Each row of a before or after table is a point. One or more steps were done to the points. Then noise was added and the rows were shuffled. The steps act on columns, c1 being the first. What was done? A step turns or swaps two columns, mirrors them in a line or flattens them onto one, adds a multiple of one to another, or multiplies or shifts one. Angles are multiples of 10 degrees, from the lower column toward the higher: turns from -170 to 170, lines from 10 to 170 but not 90. Use the fewest steps. Two steps may share a column if one is a turn and the other turns, adds or multiplies; they go together, in the order done. Otherwise the lowest column goes first.
In the rows, zero is written as 128.

Before (9 x 2):
[[ 86 127]
 [136 180]
 [160 114]
 [124 163]
 [148 194]
 [130 156]
 [157 143]
 [ 97 115]
 [ 91 120]]
After (9 x 2):
[[ 60 129]
 [175 115]
 [ 79 115]
 [176 144]
 [ 66 119]
 [140 180]
 [131 158]
 [120 165]
 [159 196]]
Steps: multiply c1 by 1.6

Before (13 x 3):
[[ 97 149 134]
 [ 91 150  91]
 [123 110  88]
 [ 98 117  82]
 [164  35 154]
 [166 114 160]
 [ 87 164 112]
 [ 93 154 128]
 [119 125 140]
 [ 99 106 101]
 [157 100 148]
 [134 125 161]
 [155  61 214]]
After (13 x 3):
[[ 28 145 163]
 [127 132 169]
 [123  95  94]
 [110 117  97]
 [156  98 140]
 [114  94 111]
 [167  96 119]
 [ 96 149 157]
 [110 162 171]
 [127 115 152]
 [157  94 106]
 [153 102 141]
 [ 57 141 221]]
Steps: mirror c1 and c2 in the line at 50 degrees; shift c3 by 10

Before (8 x 6):
[[145 178 100  79  93 107]
 [166 200 105 125 104 116]
 [120 171 135 137 146 111]
 [ 97 132 188  67 141 200]
 [ 89 107  79 152 114 154]
 [ 96  99  76 109 197 166]
 [137  91 151  91 149 123]
 [142  95  93 110 127 167]]
After (8 x 6):
[[143 132  62 220 142 145]
 [142 201 170 124 104 119]
 [122 177 161 154  92  80]
 [ 67 109 139 127 113 164]
 [ 69  98 148 166 197 144]
 [127 171 118 110 146 122]
 [149  91 115 153 148 101]
 [116  94 164 168 126 147]]
Steps: mirror c1 and c3 in the line at 20 degrees; mirror c4 and c6 in the line at 70 degrees

Before (11 x 8):
[[154 126 128 125 130 136 128 106]
 [121  73 130 119 175 118 163 162]
 [127 111 129 155  95 139 159 143]
 [138 154  95 109 110 144  63 160]
 [162 104 109 151  78 145 124 129]
 [178  65 170 119 147  74  54 123]
 [115 132 171 186  94  44 113 150]
 [204 132 138 116  92 108  96 139]
 [104 138 195 105 163  99  69 137]
 [155 155 170 189 158 128 147  84]
 [114 105 130 162  87  56 109  83]]
After (11 x 8):
[[147 114 133 152  95 140 168 134]
 [ 91 156 171 186 164 127 151  85]
 [127 139 197 109 166  95  53 155]
 [161 157  98 109 107 145  40 127]
 [142 132 175 186  95  43 109 147]
 [158  78 134 122 176 115 171 145]
 [143  66 168 120 145  79  38  79]
 [ 84 105 130 161  84  59 104 126]
 [142 108 112 152  77 145 120  94]
 [162 129 137 116  94 111  85  57]
 [119 131 126 124 129 134 129  93]]
Steps: turn c1 and c8 by -70 degrees; multiply c7 by 1.3

Before (12 x 11):
[[118  81  78 145 133  91 190 162 165 143  66]
 [135  71  83  98 160 110 168  74 127 188 153]
 [128 114 151 144  66 145 118 179  98  70 152]
 [ 63 174 174 116 102 147 101 178 184 170 169]
 [111 145 117  73 108 172 106 140 136 158  78]
 [108 176 152 107 156 179 160 147  98 135 150]
 [107 136  76 154  98 172  86 104 114  62 152]
 [ 97 174 125 179  86 152  72 184 108 130 102]
 [149 179 150 143 100 113 188 112 106 107 125]
 [144 100 137  72 175 102 105 109 117  83 101]
 [170  73 134 157 148 153 136  80 121  72 129]
 [ 61  71 167 131 132 134 119 124 116  95 102]]
After (12 x 11):
[[110 143 161  79  98 192 124 139 150 159 106]
 [149 178 136 127 127 116 139 113  66 107 117]
 [ 64 173 195 107 117 124 163 178 180 170 174]
 [ 97 174 148 148 139 162  82 184 167 129 117]
 [118  81  40 144 137 128 191 163  94 144  57]
 [127 114 167 113 119 130  99 180 122  70 157]
 [107 177 202 125 125 161 118 148  86 135 173]
 [ 60  71 172 132 130 145 112 123 130  95 109]
 [170  72 160 159 146 149 126  80 118  72 142]
 [107 135 120 136 130 155  95 105 157  63 172]
 [145 100 110 105 114 117 108 109 142  83  93]
 [134  69  64 120 124  99 147  73  93 188 140]]
Steps: add 1 times c6 to c3; turn c6 and c11 by 30 degrees; flatten c4 and c5 onto the line at 30 degrees; turn c7 and c9 by -60 degrees

Before (11 x 12):
[[170 159 102  94 182 100  90  98 160 118 180 186]
 [ 94  74 191 147 100  94  98 165 146 101 116 106]
 [ 95 176 124 128 133 102  77 159 199 104 121 163]
 [132 127 136  91 165 168 129  97 113 152 114 138]
 [170  97 146 162 183 153 134 159 142 139 153 114]
 [122 106 152 159 128 112 105 184 138 115 204 187]
 [ 83 144 150 114 135 167  57 145 175  81 174 136]
 [100 102  94  77 129  78 148 126 170 126 114  97]
 [121  99  98 106 153 107  76 128 167 150 163 126]
 [166  97  94 144 132 121 112 139 192 129 178 173]
 [161  84 166  68 111 146  82 156 105 150 155  95]]
After (11 x 12):
[[169  83 167  68 171 145 152 184  94 150 130  96]
 [181 156 104  92 111 101 187  70 109 114 186 187]
 [ 92 147 148 116 171 165 185 163 119  82 193 135]
 [104  79 192 145 171  95 134 204 146 100 130 106]
 [105 181 123 126 154 101 170 185 177 105 177 164]
 [131 106 157 158 146 115 149 239  72 113 185 184]
 [139 129 135  89  99 170 154  68 132 151 108 140]
 [176  97  97 143 134 125 144 148 129 127 210 175]
 [180  96 146 161  87 153 155 190 118 140 154 116]
 [132  95  94 106 144 107 186 132 127 148 179 126]
 [111 102  98  78 110  81 116 125 168 124 151  94]]
Steps: shift c1 by 10; turn c5 and c7 by 140 degrees; multiply c8 by 2; turn c9 and c11 by 50 degrees

Before (13 x 14):
[[173 114 143 142 114 107 154 121 164 155 171 148 133 119]
 [142 140 126 174 134 132 161 132 133 179 139 154 136 140]
 [132 111  87 174  95 131 119 135 144 126 129 120  93 124]
 [102  82  92 150 138 119 138 152 135 122 118 163 114 138]
 [131 140  92  89 115 144 134 148 120 116 159 120  71 132]
 [121 140 172 109 113 106 168 115 143 150 110 125 166  95]
 [119 114 148 159 145 122 109 111 157 167 154 132 127 105]
 [173 156 131 149 164  97 127 123 106 145 138 158 107 110]
 [157 152 114 125 134 128 140 125 126  78 195 133 145 114]
 [119  78 100 147 163 140 104 151 151 147  90 104 118  82]
 [162 137 119  93 159 120  93 125 151 167  98 124 124 125]
 [157 119 111 129 111 106 118 161  94 162 143 112 155 150]
 [119 111 140 113 111 140 161  82 112 166 135  99 166 114]]
After (13 x 14):
[[124 140  92  93 114 143 134 149 119 151 158 119  70 132]
 [ 99 119 111 154 109 107 117 160  95 149 143 112 156 178]
 [127  81  91 139 139 119 138 152 134 108 118 163 115  59]
 [161 140 172 134 113 107 168 115 142 157 110 125 166 140]
 [131 110  87 156  95 130 120 135 145  91 129 122  93 141]
 [112 140 125 197 134 133 162 132 132 125 140 154 136 151]
 [120 115 143 157 116 108 155 120 164 133 171 147 133 241]
 [129 155 132 155 163  96 126 123 106 124 137 156 107 249]
 [145 111 140 147 112 141 162  83 112 165 134 100 166 118]
 [175  78  99 155 163 140 105 152 151 126  90 103 118 147]
 [130 152 114  88 134 128 141 126 125  97 195 132 146 208]
 [120 136 118 134 159 120  92 123 151 181  98 123 124 212]
 [151 114 148 178 144 121 109 112 156 129 155 131 127 126]]
Steps: turn c1 and c14 by 110 degrees; multiply c14 by 2.5; turn c4 and c10 by -50 degrees

Before (11 x 20):
[[139 120 105 143 117 110 131 133  98 114 136 147 118 116 130 154 139 132
  126 135]
 [137 136 121 143 157 112 121 121 115 137 145 122 114 114 133 120 125 139
  132 128]
 [140  66 133 142 124 111 139 130 185 109 135 126 116 161 130 132 121 132
  120 124]
 [133 133 123 155 111 111 144 139 113 112  80 126 110 117 131 116 115 136
  115 103]
 [142 127 135 147 109 121 117 131 138 119 145 165 134 115 139 132 118 135
  135 123]
 [ 95 103 103 131 114 117 124 132 128 124 113 152 166 216 154 120 132 141
  131 136]
 [ 86 135 122 136  99 112 135 132 114 118 141 126 124 114 154 123 139 147
  118 139]
 [141 129 129 130 126 130 136 114 104 129 141 162 139 128 134 126 116 132
  181 141]
 [143 121 103 130  98 166 130 138 107 135 140 127 120 112 128 123 119 147
  144 143]
 [137 129 114 130 107 116 120 106  95 121 142 122 114 131 131 119 140  83
  112 127]
 [136 130 105 131 201 123 137 116 102 124 136 146 111 110 197 116 128 135
  125 122]]
After (11 x 20):
[[138 137 117 144 155 114 118 110 138 168 171 124 112 134 132 122 126 137
  132 129]
 [143 121 105 129  95 168 131 114 143 166 158 125 120 116 125 122 120 146
  152 144]
 [140  68 134 143 126 109 139 159  77 138 145 127 114 134 132 131 122 130
   99 124]
 [138 121 105 143 116 109 132 116 158 147 147 148 117 121 130 158 141 134
  137 133]
 [137 129 118 132 109 113 118 127 164 153 162 121 114 152 131 119 138  81
  122 127]
 [ 93 101 105 130 112 118 125 215 128 158  92 153 168 140 154 122 135 141
  130 138]
 [ 89 134 122 137  98 113 131 115 146 149 158 126 124 123 152 121 138 147
  123 137]
 [142 129 126 130 128 129 137 127 134 158 160 166 136 144 133 125 115 132
  187 145]
 [136 133 122 153 108 112 142 118 145 145   9 128 109 115 131 116 113 137
  119 102]
 [137 134 107 131 204 124 136 106 157 154 153 148 114 136 194 116 131 134
  135 125]
 [143 129 136 146 109 118 116 117 117 150 171 165 133 126 139 129 120 136
  131 125]]
Steps: turn c8 and c14 by -80 degrees; mirror c9 and c19 in the line at 100 degrees; shift c10 by 30; multiply c11 by 2.5

Before (10 x 24):
[[ 80  84 155 185 134 147  80 138 117  98 121  50 188  72 165 139 215 185
  117  95  87 130  80 111]
 [144 146 125 157 102 113 140  93 111 162 103 169 134 142 101 171 160 203
  167 104 129  84 104 133]
 [109 149 117 111 139 183  47 133 146 138 137 116 120 112 114 178 170 159
  141 126 134 101  68 145]
 [119 125 165 160  99 155  77 184 164  99  99  82 145 100 147 154 217 150
  113  98  96  91 109 105]
 [159 163 129  90 105 148 163  66 108 191 153 153 118 154 121 166 165 170
  123 122 117 108 138 148]
 [141 117  76 105 150  64 191  83 131 152 112 131 114  95 110  78  73 114
  120 190 124 168 187 150]
 [155 144 182 121 156 194 113 146 136 149 135 150  85 120 107 183 139 164
  143 153 134 162  89 161]
 [195 105  82 125 177  90 156 104 123 135 156 115  72  86  67  93 101 117
   93 192 101 162 153  88]
 [118  98  83 162 160  86 155  81 141 135  84 112  94  69 153  96 127  98
   71 171  90 171 129  69]
 [116 165 154 107 144 168 127 123 156 127 142 151 102 130  74 165 167 200
   99 190 133  99  93 142]]
After (10 x 24):
[[119 103  85 123 162  63 150  80 142 137  82 116  94  68 152  97 130 101
   70 169  61 181 135 134]
 [195 103  83  98 182  76 151 111 125 133 159 116  74  87  62  95 103 115
   90 186  83 153 157 132]
 [105 151 119 136 139 195  46 132 144 139 140 118 118 113 114 181 161 155
  145 128 143  97  75 133]
 [121 166 155 127 145 190 130 123 152 125 145 153 101 130  72 162 173 202
   98 188 143  84  91 136]
 [158 144 181  96 150 184 108 150 133 151 136 151  85 118 107 183 135 164
  142 156 158 151  87 140]
 [144 144 128 181 100 118 137  89 114 160 102 168 138 144  99 172 153 199
  163 104 136 114 110 129]
 [140 116  75  86 151  58 193  84 130 150 110 133 115  98 112  81  69 113
  122 192 148 142 187 141]
 [162 163 133 112 101 167 161  68 104 188 150 157 115 154 121 165 168 169
  127 121 139  87 141 148]
 [ 79  86 163 167 136 126  79 136 117  99 123  47 191  76 162 138 210 194
  116  91  96 165  83 154]
 [122 124 166 176 101 161  76 183 163 105 102  77 147 105 152 149 215 153
  112  94  90 126 109 153]]
Steps: turn c4 and c22 by 40 degrees; add -0.5 times c22 to c6; turn c21 and c24 by -60 degrees

Before (10 x 48):
[[122 180 144 143 158  91  78  94  99 135 130 112 109 103  73  99 163 146
  177 104 153 153 123 159 113  95 111 131  73 164 112 164 152  78 165 163
   77 127 142 114 156 153 162 154 144 113 168 169]
 [117  81  97 128 169 119 154 116 168 170 172 131 102 125 188 101 126 115
  116 152 100  63 174  78  73 124  82 166 135 136 130  85 115 136 137 112
  119 121 194 161  94 142  61 108 125 105 119 136]
 [163 133 120 103 129  85 121 116 120 123 130 115  88 106  64 121 180 112
  168 106 152 147 153 142 119 108 155 123  66 133  92 191 121 115 155 104
  156 165 162 119 156 124 184 135 118 147 156 138]
 [131 172 113 140 132  79 114 161 126 106 161 156 136 127  64  77 152 129
  157 133 147 140 106 151  92 148 161 119 100 196  99 159 107 142 190 140
  154 130 126 120 173 114 160 182 134 142 175 142]
 [110 113 139 137 134 118 167 111  87 154 159 123 123 144 167 102 177 148
   94 167  81  63 179 101  87 144 117 137 133 146 103 114 115  66 112 103
  160  85 169 216 115 154 101 157 133  83 130 180]
 [102  91 157 155 162  71 162 135 112 163 147 154 149 166 182 145 160 116
  110 186  56  39 160  71  96 140 100 118 131  96  95  63 154  87 166  86
  127 103 174 189 107 127  98  71 133 156 137 140]
 [139 107 161 163 107 131 151 129 105 164 152 154 112 133 186  76 139 105
  124 167  85  22 122  55  78 116 112 130 118 157 111  99 135  92 110  86
  127 104 165 196 111 145 104  80 112 101 132 143]
 [131 132 144 148 163  76 118  86 110 133 109 156 141 110  97 152 158 118
  157  87  99 176  86 145  94 126 142 127  81 109 101 200 111 146 133 190
  135 114 138  75 144 144 164 129 179 120 177 156]
 [149 137 135 126 170  37  78 100 103 147 114 149 134 119  83 141 141 113
  138 103 133 148  98 177 131  72 133  99  89 157  89 156 113  96 141 150
  160 179 111  67 132 116 168 148 173 121 183 109]
 [131 129 185  91 104 249 103 119 213 117  65  34 162 119  79 133  99 140
   83 203 121  40 134  82 136 125 103 124 109 182 116 153  85 104 137 138
  162  69 129 189 182  95 119 149 173 183  76 131]]
After (10 x 48):
[[162 135 119 134 130  84 122 118 119 168 131 115  88 105 162 123 179 112
  122  72 151 144 156 144 119 110 155 124  67 133  92 192 122 144 155 103
  155 136 161 128 155 125 184 134 118 148 153 138]
 [118  79  97 125 169 120 154 114 169 117 171 130 105 125  97  97 126 115
  170 183  97  61 175  80  73 122  84 166 135 135 131  86 117  99 139 114
  119 122 191 108  91 139  62 107 125 105 120 137]
 [122 180 144 135 157  89  81  94 100 177 131 112 108 100 154  98 162 145
  135  77 153 151 120 161 112  94 110 129  74 162 114 163 154 174 164 164
   77 135 143 107 154 153 163 151 144 113 167 172]
 [100  91 156 125 163  71 159 134 111 109 149 153 149 166 129 144 159 117
  164 209  58  37 159  70  96 139  99 120 133  95  94  62 157 119 167  88
  127 123 174  55 106 129  99  71 134 155 136 140]
 [129 172 113 134 131  81 114 160 128 156 161 157 136 125 181  77 155 127
  108  93 148 140 104 149  91 150 160 117 103 196  99 159 108 124 189 140
  152 132 125 145 174 114 162 183 133 141 173 142]
 [137 107 160 130 108 131 151 129 107 126 153 153 110 132 110  74 139 105
  162 195  86  21 124  54  80 115 110 131 118 160 110  97 133 113 108  88
  129 130 163  54 114 145 105  78 111 103 130 142]
 [150 139 133 153 169  36  78 101 104 138 114 148 132 119 144 143 142 113
  145  81 132 148  94 175 133  73 134  98  86 158  88 155 111 190 143 148
  160 155 112 155 134 115 167 147 176 121 183 111]
 [132 132 146 128 163  78 117  87 111 157 107 157 144 111 127 153 157 119
  134  78 101 176  85 143  95 128 143 127  81 108 100 198 112 148 131 190
  138 131 136 183 145 143 166 127 178 122 175 159]
 [132 129 187  85 104 248 104 118 211  80  64  33 163 119 215 133 100 142
  115 156 120  41 136  83 136 125 102 126 109 181 117 151  85 106 136 139
  161  78 129  67 183  96 119 150 175 182  76 131]
 [109 114 138 110 133 118 165 109  88  94 157 123 120 145 123  98 178 151
  153 185  83  61 178 100  85 145 114 139 132 146 103 113 115 120 112 103
  161 109 167  20 116 153 102 156 133  82 130 180]]
Steps: flatten c4 and c38 onto the line at 50 degrees; swap c10 and c19; mirror c15 and c20 in the line at 70 degrees; turn c34 and c40 by 140 degrees
